Each row is a point. The points of each table are mixes of a few directions, plus a little noise. How many directions does each table use, and how many do they share? Where both have some left over, give the other angles between the two spaces (their principal angles), to ten degrees, smallest first.
(in the rows, 128 means zero)

First (7 x 3):
[[126 189 119]
 [130  72 134]
 [118  84 152]
 [ 94 113 185]
 [139 131 113]
 [120 220 122]
 [171  87  68]]
Second (7 x 3):
[[133 154 150]
 [120 182 184]
 [123 131 135]
 [ 53  33  87]
 [179 138 103]
 [142 104  96]
 [146 154 141]]
Directions: first 2, second 2, shared 1; angles 50

First (6 x 4):
[[162 203 179 147]
 [ 85  76 113 109]
 [ 98  93 119 114]
 [155 146 121 139]
 [128 177 188 133]
 [139  71  47 126]]
Second (5 x 4):
[[166 136 102 138]
 [ 52  49  89 156]
 [133 125 210 114]
 [157 148 131 125]
 [132 183 109 108]]
Directions: first 2, second 3, shared 1; angles 30

First (8 x 6):
[[210  88 137  71 201 218]
 [121 157 124 135  99  95]
 [122 155 108 123 110 100]
 [134 110  95  95 164 152]
 [101 151 142 163  85  87]
 [ 88 137  99 137 113  96]
 [ 92  59 119 136 177 171]
 [161 170 198 167  70 103]]
Second (8 x 6):
[[103 132 143 158 104 107]
 [163 142 142 116 126 136]
 [ 98 152  83 119 112  89]
 [133 115 209 185 103 136]
 [199 110 142  86 175 190]
 [159 142  83  73 154 140]
 [  7 112  90 183  99  67]
 [163 121 132 105 152 158]]
Directions: first 3, second 3, shared 3

First (7 x 8):
[[182  72  48  59  90 172 118  86]
 [114 103 204 171 226 104 137 141]
 [ 75 156 119 123 128  98 121 130]
 [203 113  42 107  79 124 153 116]
 [168 139 143 157 112 136 143 144]
 [ 69 163 200 158 142 135 111 148]
 [ 86 150 139 124 120 127 114 130]]
Second (8 x 8):
[[123 140 138 169 176  96 137 127]
 [138 150 131 212 215  68 150 123]
 [121 107 123  51  47 184 108 132]
 [142 149 127 209 209  70 150 122]
 [158 111  94  72  51 175 120 123]
 [100 110 142  55  62 178 105 137]
 [139 122 115 108 100 145 125 126]
 [102 135 153 147 164 109 128 133]]
Directions: first 4, second 2, shared 1; angles 30

First (7 x 9):
[[120 178 116 113 127  75 116 147 136]
 [ 48  50 161 120 165 116 105   7 235]
 [162 111 126 143 117 177 145 151  87]
 [166 134 120 140 113 161 144 168  79]
 [154  91 134 145 120 187 144 133  96]
 [134 158 118 123 123 109 126 151 118]
 [110 173 117 113 131  70 114 136 146]]
Second (10 x 9):
[[121  53 138 120  78 146 146 135 129]
 [145 202 114 117 157  88 127 158 117]
 [167 207 128 117 219 109 146 146 116]
 [128 168 127 149 184 142 107  88 138]
 [115 151 115 127  91  99 108 145 125]
 [125 157 116 123 108  99 119 150 122]
 [109  84 130 136  91 145 118 110 137]
 [114  66 138 134  96 157 130 109 137]
 [129  26 165 157 184 230 146  39 154]
 [129 160 109 101  70  65 133 200 110]]
Directions: first 2, second 3, shared 1; angles 60

First (10 x 12):
[[133 130 106  92 102 183 161 128 152 112  96 166]
 [157 146  75 116 155 191 120 107 144  91 105 153]
 [122 125 142 146 137  98 112 129 117 138 144 109]
 [134 121 146 145 130  94 144 128 106 142 147 117]
 [163 136 114 182 198  92  98 100  87 124 165  96]
 [ 65 139  97  29  58 249  77 162 236  93  40 179]
 [107 110 183 150 104  54 149 145 101 168 161 101]
 [142 119 148 153 131  86 165 122  93 146 154 119]
 [106 117 166 141 114  79 126 142 116 155 149 105]
 [150 137 101 132 152 150 123 111 126 111 123 135]]
Second (8 x 12):
[[102 123  93 115  91 127  84 200 173 155 118 145]
 [ 91 117 213 133 150 120 134  83 100 105 122  81]
 [149 107 161 132 163 153 123 109 133  83  97 104]
 [149 126  85  87 117  76 118 173 161 148 147 173]
 [153 114  97  75  18 112 117 183 190 174 115 171]
 [123 174 127 164 175 160 174  96 108 108 172 110]
 [115 113 159 163 167 131 125  71  60 117 110 101]
 [146 147  87 156 141 150 148 108  99 136 143 141]]
Directions: first 3, second 6, shared 1; angles 40, 40

First (10 x 14):
[[ 72  71  65 121 104  95 154 190 195 121  54 130 178 144]
 [142 148 130 121 103 139 114 125 106 154 164 115 134 117]
 [118 122 155 154 240 140 136  75 143  56  88 165  89 131]
 [ 91 110  55 136  90 116 141 174 174 142  99 133 188 121]
 [167 163 109 178  90 121 143 128 118 142 167 150 131 120]
 [168 172 129 131  68 141 110 126  87 179 199 114 134 110]
 [124 124 160 147 224 137 133  81 135  67  95 158  87 132]
 [120 126 165  72 139 149  98 115 101 144 143  93 117 125]
 [106  72 145  78  80  87 141 180 141 142  88  91 130 168]
 [173 173 166 139 143 153 110  83  80 134 186 131  95 112]]
Second (8 x 14):
[[249 153 219 153 161 114 154 122 136 112 128 136 134 176]
 [ 79  66  82 152 153 160 106 127 111 119  76 148 110  85]
 [147  34  95 102 145 173 102 143 110  96  75 162  97 136]
 [138  90 109 151 134 178 135 118 108 118 114 152 123 122]
 [ 92 118  80 109  87 167 134 125 115 136 158 134 135 126]
 [115 231 162 132  97  78 154 116 150 162 197  88 160 135]
 [ 85 119  94  92 106 120 110 138 130 132 132 120 123 121]
 [120 213 187 134 141  32 126 131 164 149 145  84 142 125]]
Directions: first 4, second 4, shared 0; angles 40, 40, 50, 90

First (9 x 18):
[[164 127 144 151 155 126 146 139 121 167 118 140 154 135  90  84  88 129]
 [141 158 144 133 132  97  90 162 182 149 110 139 140 169 111 103  98 137]
 [145  81 117 122 164 156 201 138  31 176 159 109 148  82  90  90 116 133]
 [168 168 158 195 118 110  89  91 202  97  90 174 136 165 130 108 100  93]
 [100 105 109  95 125 143 147 133  89 127 150 103 116 102 141 152 155 141]
 [103  96 103  62 154 153 168 158  71 181 135  82 128 101 119 168 135 186]
 [156 108 129 144 155 155 177 105  84 155 120 128 144 103 108 123 109 131]
 [ 81 157 118  87  96 120  70 122 199  92  98 115  95 152 182 220 162 160]
 [ 95 151 129 168  55  91  63 104 175   9 173 159  91 140 182 102 186  39]]
Second (9 x 18):
[[139 150 144 164 110  97  91 132 166 100 138 156 130 154 125  78 121  87]
 [112 139 122  82 140 130 115 151 153 162  99 106 126 143 131 180 121 185]
 [121 109 123 148 111 127 141 118  91  92 172 134 122 106 133  89 152  82]
 [126 153 138 136 112  97  85 149 174 113 130 141 125 158 129 102 124 114]
 [118  65 106 155 111 161 199  88   7  78 208 124 117  53 135  84 177  58]
 [179 100 130 151 181 194 213  60  73 178  74 127 152  87 106 176  93 162]
 [116 129 124 119 120 120 118 140 131 121 139 124 123 130 133 124 137 124]
 [152 137 132 101 176 162 152 115 147 201  48 112 146 135 114 210  85 213]
 [ 89 170 131  96  92  66  38 197 209 106 146 127 112 183 144 107 142 127]]
Directions: first 4, second 3, shared 3

First (11 x 20):
[[158 133 197 157 139 111 144  85 144 157 175 121  87 130  81 200 133 135
  144 106]
 [ 91 177 103  71 183 195 181 157  99  77  75 202 181 214 123  42 141 156
   91 181]
 [129 111 134 135  59 125 154 135 153 167 214  99  87  91 187 143 158 108
   94  91]
 [135 108 110 145 107 108 113 138 125 138 140 111 110  84 134 145 130 127
  147 119]
 [119 109 106 141 145 113  84 155 116 133  96 125 126  68 129 124 102 128
  162 120]
 [133 120  92 137 144 117 119 144  95 107  96 141 129 111  99 126 130 153
  174 154]
 [ 77 138 157 112 188 163  98 180 143 161  95 157 135  70 158  86  75 114
  107  92]
 [126 144  68 112 164 148 164 155  71  72  85 183 144 160  84  95 157 183
  167 192]
 [147 126 146 115  67 115 123  73 169 128 150  76 151 195 164 131 134  83
   73 117]
 [157 137 232 148 143 102  97  46 180 160 138  86 129 170  92 195  89  91
  113  93]
 [135 106  63 129  68 114 131 142 112 108 142 107 126 113 159 114 161 129
  135 145]]
Second (8 x 20):
[[157 128  91 111 126 145 162 112 141  46 125 150 169 183  95 107 156 129
  134 138]
 [168  86 135 123 132 124  93  99 234  43 127 118 205 110 116 101  70  43
  120  31]
 [132  92 163 149 102  74 151 123 117 188 143 104 110  71 152 103  68  94
  118 113]
 [127 127 112 123  83 142 149 138 138 139 181 119 106 125 166 133 171 129
  104 119]
 [140 135 111 115 144 158 103 123 171  65 120 138 164 152 110 134 141 118
  131 103]
 [ 93 164 135 132 158 143 104 149  77 181 102 136  86 131 126 162 152 183
  143 176]
 [110 134 146 133 142 138  86 136 142 156 124 117 115 102 142 150 119 124
  126 106]
 [ 99 157 133 139 138 105 178 143   7 210 104 144  65 145 117 133 147 205
  148 235]]
Directions: first 5, second 4, shared 2; angles 60, 80

First (11 x 24):
[[121 151  91 109  81 161 177 136 107 169  85 157 129 146  90 148 105  97
  101 187 103 106 124 139]
 [137  98 175 151 185  87  67 119 152  78 183  92 127 105 174 102 157 165
  162  55 159 155 134 115]
 [122 149  96 113  88 157 171 135 111 164  90 153 129 145  95 146 109 102
  105 178 107 108 125 137]
 [132 114 150 139 155 109  99 124 139 104 153 111 128 117 149 117 142 145
  143  94 143 141 130 122]
 [134 109 157 142 164 102  89 122 144  96 162 104 128 114 157 112 147 152
  149  81 148 145 132 120]
 [132 114 150 138 156 108  99 124 140 104 154 111 128 117 150 116 142 146
  144  93 142 141 130 122]
 [123 143 104 116  97 149 160 133 116 155 100 147 128 141 104 141 112 109
  111 166 112 114 125 135]
 [131 120 141 134 143 117 112 126 134 115 143 118 128 121 141 121 136 137
  137 109 136 136 130 125]
 [123 145 104 116  97 150 162 134 115 155  98 147 129 141 102 142 113 109
  110 168 111 113 124 136]
 [117 166  69  99  54 179 206 140  96 192  60 173 129 156  69 161  92  82
   86 222  88  92 121 145]
 [136  98 176 151 186  86  67 118 153  77 182  91 127 105 175 101 157 165
  161  53 159 155 133 115]]
Second (9 x 24):
[[125 126 111 100 153 145 164 132 101 121 136 137 167 159 123  72 137 142
  145 125 171 126 122 126]
 [ 70  90 138 157 141 160 133 121  80 140 104 118 121 114 149 137 102 116
   98 129 172 111 135 153]
 [212 173 114  99 109 101 132 139 182 100 180 156 155 150 110 115 160 137
  125 123  77 124 122 100]
 [155 126 120 158 117 159 159 125 119 100 178 176 174 138 147 135 126  99
    7 127 130  55 134 133]
 [ 99 127 137 136 125 105  99 119 142 157  81  97  81 103 119 157 119 127
  177 137 113 166 127 130]
 [111 103 145  90 145 139 111 153  92 118 134  96 123 136 138  90 129 173
  204 104 158 164 130 136]
 [166 157 118 109 120 103 126 130 164 125 137 134 131 137 110 122 146 134
  153 131  97 143 122 110]
 [100 159 110 153 123  82 124  88 178 185  44 115  81 103  92 173 123  93
  161 169  98 162 117 115]
 [115  90 158 151 118 158 104 144  93 107 157 122 120 110 164 151 110 131
   81 106 135 102 143 150]]
Directions: first 1, second 4, shared 0; angles 50

First (11 x 32):
[[125 154 156 151 108  67  90 153 137 192 186 124 106 151 199 134 183 105
  156 102 100  78 206  98 177 119 133  84 135 125 136 158]
 [ 88 146 134  30 126 137 124  52  91 190  89 153 192 110 134 149   7 117
  221 133 120 158  94 134 139 111  95 169 121 136 125 157]
 [127  64 103  33 109 135  89 103 149 154 112 158 178 101 105 163  62 164
  166 110 188 144 117 168 120  95 116 159  95 143 107 171]
 [110 153 138 116 155 170 176  83  89 100  74 129 151 122  96 120  68 116
  141 158 107 164  64 131 102 143 104 161 141 129 129  96]
 [146 122  45 150 114 145 122 164 151 101 149 109 100 103 103  96 132 146
   62 130 157 159 122 123 122 138 193 131 106 112 148 126]
 [130 193 167 236 167 147 199 140  93  64 114  96  81 158 124  89 188  91
   78 163  61 124 104  95 111 172 123 109 172 115 144  56]
 [127 129 180 148 154 143 162 113 110  92  96 131 132 146 113 135 144 120
  130 143 109 119 103 136 106 137  87 131 150 136 114  95]
 [129  97 184 102 116  86  89 130 144 172 148 149 143 148 165 168 161 132
  176 100 135  78 179 140 148 102  90 106 129 144 105 161]
 [120 152 149 141 135 123 139 120 113 134 126 125 125 138 142 125 132 112
  140 133 103 122 130 116 134 134 118 123 141 127 131 120]
 [173  50  95 150 103 109  82 199 196 101 175 128  97 124 116 138 213 173
   62  97 193 100 176 152 122 113 162 101 102 131 115 148]
 [135 148  56 152 121 147 136 149 133 108 141 106 103 107 111  91 118 131
   76 138 135 163 113 113 125 144 186 134 116 110 154 119]]
Second (9 x 32):
[[114 114 121 141 129 136 138  96 141 137 113 106 104 161 191 120 160  90
  162 148  92  84 125 101 176 135 103  94 137 110 141 111]
 [115 181 104 102 109 132 115 114  92 133 139 153 123  81  53  95  31 157
  115 111 140 215  84 140  78 152 162 197 139 124 126 135]
 [110 157 121 111 121 141 132  92 103 130 112 138 124 110  93 108  63 132
  144 129 117 174  83 132 107 146 127 167 143 122 127 119]
 [ 93 120 162  96 154 160 160  64  95 116 109 143 123 166 193 105 145  87
  168 171 100  76  94  91 149 155  62 132 155 116 129 105]
 [122 156 138  85 133 129 121 146  85 116 175 174 140 101  98  99 105 155
   87 124 169 154 125 122  81 146 145 182 131 136 119 149]
 [124  95 156 149 144 146 159  80 148 122  52  97 139 162 149 165 135  97
  188 147  83  99 102 142 157 113  70  92 136 129 123  93]
 [147 128 151 129 133 127 133 142 128 114  92 133 168 100  43 167  78 163
  122 108 146 181 113 181  79 105 131 151 119 154 107 127]
 [161 106  95 171 111  92  97 200 179 144 173 100 112 132 158 144 202 135
   89 106 146  96 204 124 162 102 177  72  98 128 141 153]
 [166  95 105 168 119  88  97 217 180 139 187 106 118 139 174 148 232 135
   77 108 158  74 223 119 164  98 174  64  93 133 138 159]]
Directions: first 4, second 4, shared 1; angles 30, 50, 90

First (10 x 32):
[[ 88 147 158  89 174 105  96  95 115 144 132  74 181 132  75  73 108  99
  137 127 107 145 128  90 132 107 183 158 158  88 166 123]
 [132 155 101  76 128 174 120 146 126 116  92 121 160  93 184  51 213 137
  149 158  97  68 148 122 168  94  86  84 122 113 147 162]
 [142 122 120 109 130 159 126 153 133 103 121 113 120 142 146  96 157 159
  176 185 109 109 167 137 145  88 103  95 131  80 118 130]
 [133 103  87 189  49 113 174 171 162 154 124 211  31 134 173 247 124 152
   95  90 163 116 118 165  94 177  50 107 108 237 100 140]
 [ 95 126 120 137 118 109  72 111 133 125  97  97 112 147  95 107  86 141
  152 103 118 149 120 138 118 107 114 161 183 136 110  77]
 [153 116 170 159 152 104 168 106 111 134 185 146 140 131  95 191  79  94
   80 109 163 175 105 118 106 176 203 156  92 125 134 134]
 [116 143 123  70 149 158 130 151 130 124 119 104 159 122 148  63 190 137
  165 185  93  86 166 108 156  85 115  88 125  78 160 165]
 [171 136 179 142 181 120 145  75  89 118 175 124 201 100  98 132  95  72
   69  96 155 173  81 111 129 173 232 171  90 105 135 126]
 [125 116 104 159  95 127  94 129 138 116  99 128  88 141 132 134 106 156
  148 109 130 135 121 158 122 120  84 138 158 151  89  86]
 [125 117 120 150 104 116 155 143 141 146 139 161  92 136 137 185 120 131
  112 115 145 130 126 135 112 151 112 119 117 166 125 139]]
Second (10 x 32):
[[207 132 130 130 140 138 127 142  46   7 135 141 159 147 205 108 177 137
  178 172 117 140 114 169 177 114 137  80  87  66  73 167]
 [119 130 107 104 105 147  97 149 120  59 108  94 108 182 171  69 170 150
  214 173 127 146 142 144 153  68 117 107 147  68  78 152]
 [ 76 153 140 109 151  70  98 104 104 159 116 117 166 119  91 123 106 103
  110  87  98 123 108 104 124 138 138 148 159 162 173 126]
 [ 74 124 119 124  81 132 143 129 179 139 143 114  77 179 134 135 137 104
  141 114 189 178 119 107 102 116 169 154 135 132 105 170]
 [ 80 130 144 116 138  96 138 121 147 180 145 119 130 137  79 149  99 110
  111 116 130 135 136  95 104 136 151 149 141 142 169 131]
 [122 133 110 140 108 151 123 109 163 172 105 136 124  83 125 121 125 123
   80  81 143 112 110 125 118 149 106 151 137 181 137 103]
 [ 94 118 122 102 107 198 170 135 226 196 143 105  95 125 115  98 155 122
  116 152 176 125 166  87 106 107 152 145 122 108 142 147]
 [140 115 139 168 149  80 118 121 109 168 124 158 126 100  75 198  56 147
   87  97  92 108 127 146 108 168  86 136 142 182 154  63]
 [186 144 130 119 147 121 110 135  43  21 124 131 172 140 195  95 173 131
  173 156 104 133 108 159 176 114 135  89 100  81  90 161]
 [185 104 139 167 154 148 159 131 141 181 137 166 129  66  90 185  84 158
   69 132 107  82 151 146 115 168  87 122 109 155 154  61]]
Directions: first 5, second 6, shared 4; angles 70
